Each point is reached from the start by the listed moves, each made once or not at all, plus a little noise. Say if it took an odd or an even number of moves. Then give how often each move was made.

Moves:
(1): [ 4.7 -2.3  0.4]
(2): [7.9 5.5 1.1]
(3): [-3.8 -2.1  5.3]
Start: [ 2.9  0.3 -0.6]
Points:
[ 2.8 -0.1 -0.1] => even (0, 0, 0)
[11.0  1.4  6.4] => odd (1, 1, 1)
[ 4.0 -3.6  3.8] => even (1, 0, 1)

Moves:
(1): [ 4.0 -1.5  1.0  0.5  1.2  2.6]
(2): [-0.7  2.2  0.7  1.8  1.7  3.5]
(3): [ 0.8 -0.1  2.2  1.9 -0.1 -0.2]
(4): [-0.3 -1.9 -1.6  2.4 -1.5  0.8]
(5): [1.4 0.1 3.0 6.3 9.6 2.0]
(6): [-2.0 -0.9  2.4 -0.1  0.8  1.1]
Start: [-2.4  1.3 -0.6  0.5  2.0  0.3]
Points:
[-1.0  3.7  5.2 10.5 13.3  5.4] => odd (0, 1, 1, 0, 1, 0)
[-1.6  1.3  1.5  2.3  1.8  0.0] => odd (0, 0, 1, 0, 0, 0)
[-1.3 -0.3  0.8  9.2 10.1  3.0] => even (0, 0, 0, 1, 1, 0)
[-2.5  1.3 -0.6  0.4  2.1  0.3] => even (0, 0, 0, 0, 0, 0)
[ 1.0  1.1  8.6 10.9 15.4  9.2] => odd (1, 1, 1, 0, 1, 1)

Moves:
(1): [-3.0  4.5 -1.6 -2.1  0.4  1.9  4.1  1.0 -3.5  3.6 -0.5  1.6  0.5 -1.7]
(2): [-5.2 -2.2  2.3  3.3  3.5 -4.6 -0.4 -2.9  0.7 -1.0 -3.5 -4.4  2.8 -6.3]
(3): [ 0.2 -3.7  4.5 -1.6  3.1 -2.6  3.8  1.9 -1.5  1.2  0.1 -0.6  1.8  1.1]
(4): [ 0.4  1.5  1.2 -0.2  2.2  1.4 -1.1 -1.4  0.0 -3.0  3.2  3.6  0.5 -2.1]
(5): [-0.5  0.9 -4.4 -4.3 -2.1 -3.0  2.0  2.5  1.3 -4.1  4.8  4.2  1.3  3.4]
(6): [-6.0 -1.1  1.4 -1.9  0.9  3.5 -5.1 -1.8 -7.4  7.2 -1.9  4.2  0.5  0.1]
(7): [-0.5  0.0  0.0  2.5  0.7  0.7 -0.6 -0.6  1.0  2.5 -0.4 -0.6  3.2  1.6]
(8): [ 0.4 -1.2  0.4 -0.3 -3.0  1.7  0.1 -1.8 -0.5  2.5 -0.8 -1.3  1.9 -2.4]
(9): [ 1.1 -4.9  6.5  0.7  0.7  0.4 -2.8  2.1  3.1  5.0 -1.0  8.7 -2.9 -6.3]
(10): [ 0.1  1.6  0.1 -0.1 -1.8  0.6  1.4 -2.2  2.0 -0.3  0.6  2.4 -2.1  2.6]
(11): [-8.7  1.9  0.4 -1.6  1.5  5.3  4.8  2.0 -0.6 -7.1 -1.5  6.1  1.0 -0.1]
Start: [ 0.7  0.5 -2.5  0.8 -4.3  0.7 -1.1  3.2 -1.3 -5.3  2.5  3.3 -1.2 -2.7]
Points:
[-20.2  -3.9   1.5  -5.4   2.6  -0.6   4.2   4.6  -8.4  -9.0   0.7  12.6
   6.3  -4.5] => odd (0, 1, 1, 0, 1, 1, 0, 0, 0, 0, 1)
[-10.6   5.6  -3.7  -3.5  -5.4   9.5   7.9   4.6  -5.8  -6.6  -0.4   9.5
   1.7  -7.4] => odd (1, 0, 0, 0, 0, 0, 0, 1, 0, 0, 1)
[-0.8  3.4  3.4  2.2 -2.0  5.6  0.0  1.8  1.4  2.4  4.3 19.6 -1.8 -8.7] => odd (1, 0, 0, 1, 0, 0, 1, 0, 1, 1, 0)
[-11.8   2.9  -3.3  -6.2  -2.9   4.4  12.8   8.1  -5.1  -6.3   4.1  12.7
   8.4  -0.9] => even (1, 0, 1, 0, 1, 0, 1, 1, 0, 0, 1)

Moves:
(1): [ 0.5  1.1 -0.9 -0.1  1.0  1.5 -0.7  1.6  2.9 -0.4 -3.2  1.7  0.4  0.2
 -0.8]
(2): [ 0.1  3.0 -0.6  0.7  2.0  0.5  0.7 -1.6  1.2  0.8  0.7  4.0  0.4 -0.3
 -0.7]
(3): [-5.2  2.9 -0.3  1.9 -1.3 -2.5 -1.8  1.3  3.6 -1.6 -1.0 -0.7  0.4  1.1
  0.4]
(4): [-0.5 -2.6  4.2 -1.2 -2.0  3.2 -1.3  2.5 -2.2 -4.6  5.1  2.6  2.3 -0.6
 -4.1]
(5): [-0.8  0.8 -2.8  1.0 -3.4  2.2 -1.0  0.2  0.4 -0.5 -0.7 -1.3  4.8  0.3
  4.7]
(6): [ 0.4 -0.4  1.5 -1.3  0.6 -1.2 -3.1 -4.9 -1.4 -1.0  0.7  0.0  2.8  1.6
  0.2]
(7): [ 6.0 -0.8 -0.4 -1.2  0.4 -1.1 -2.7  1.9 -0.2 -0.3 -0.8  4.6  0.6  0.9
  6.3]
(8): [-0.2 -1.5 -0.4  1.4  1.7  4.6 -1.8  0.4 -2.5 -3.7  3.1 -1.6  1.8  0.4
  0.0]
(9): [ 0.1 -0.1  1.4 -2.8  0.5  2.9  0.9  0.2 -0.5 -2.5  2.1 -1.5 -1.7  0.6
  1.1]
(10): [-0.2  1.0  2.4  0.7  1.4  2.5  1.0  0.3  2.8  1.2 -0.7 -3.1 -0.7  1.8
  1.5]
(11): [ 1.1  1.9  2.2  1.7  0.7  0.9 -3.3  0.6 -5.0 -2.1  0.4 -1.3  1.2 -3.0
 -1.4]
(12): [-3.2 -1.1  0.1  1.4  1.2  2.3  2.9  1.0 -3.9  0.8 -2.1  1.8 -1.0  1.3
  2.0]
(13): [ 1.4 -1.1 -0.7 -0.9  1.3 -1.9  3.6  0.1  0.7  0.1 -2.5 -0.2  2.7  0.0
 -1.6]
(14): [ 2.7  2.2  2.2  1.5  0.9  2.4 -1.3  1.3 -5.8 -2.9  0.8 -1.7 -0.5  1.7
 -5.7]
Start: [ 2.0 -2.4  7.1  2.3  0.5  0.7 -4.3  3.8 -3.3 -3.7  6.0 -0.9 -0.1  2.2
  1.5]
Points:
[  4.2  -1.9  15.9   0.6   1.3   4.4  -8.3  10.5  -3.7 -13.7   9.0  -0.1
   4.5   2.8   3.3] => odd (0, 0, 1, 1, 0, 0, 1, 0, 1, 1, 1, 0, 1, 0)
[  0.4  -0.2  16.5   3.0   1.0   3.1  -6.8   4.1  -5.6 -12.7   8.5  -4.9
   6.8   8.0  -8.0] => even (0, 0, 1, 1, 0, 1, 0, 0, 0, 1, 0, 0, 1, 1)
[  6.3  -3.7  15.2   1.6   0.9  13.7 -11.7   4.6 -19.4 -20.8  14.8  -5.8
  12.8   3.4  -5.1] => even (0, 0, 0, 1, 1, 1, 0, 1, 1, 0, 1, 0, 1, 1)
[ 6.1 -4.2 13.9  0.8  5.4  5.1 -2.8  3.1 -6.6 -6.6  6.0  9.0  6.8  7.6
  5.3] => odd (0, 1, 0, 1, 0, 1, 1, 0, 0, 1, 0, 1, 1, 0)
[ 4.1 -4.2  6.8  1.5  5.4  3.2 -6.3  1.4 -3.8 -8.5  4.4 -1.6  7.6  4.4
 -0.6] => even (1, 0, 0, 0, 0, 1, 0, 1, 0, 0, 0, 0, 1, 0)
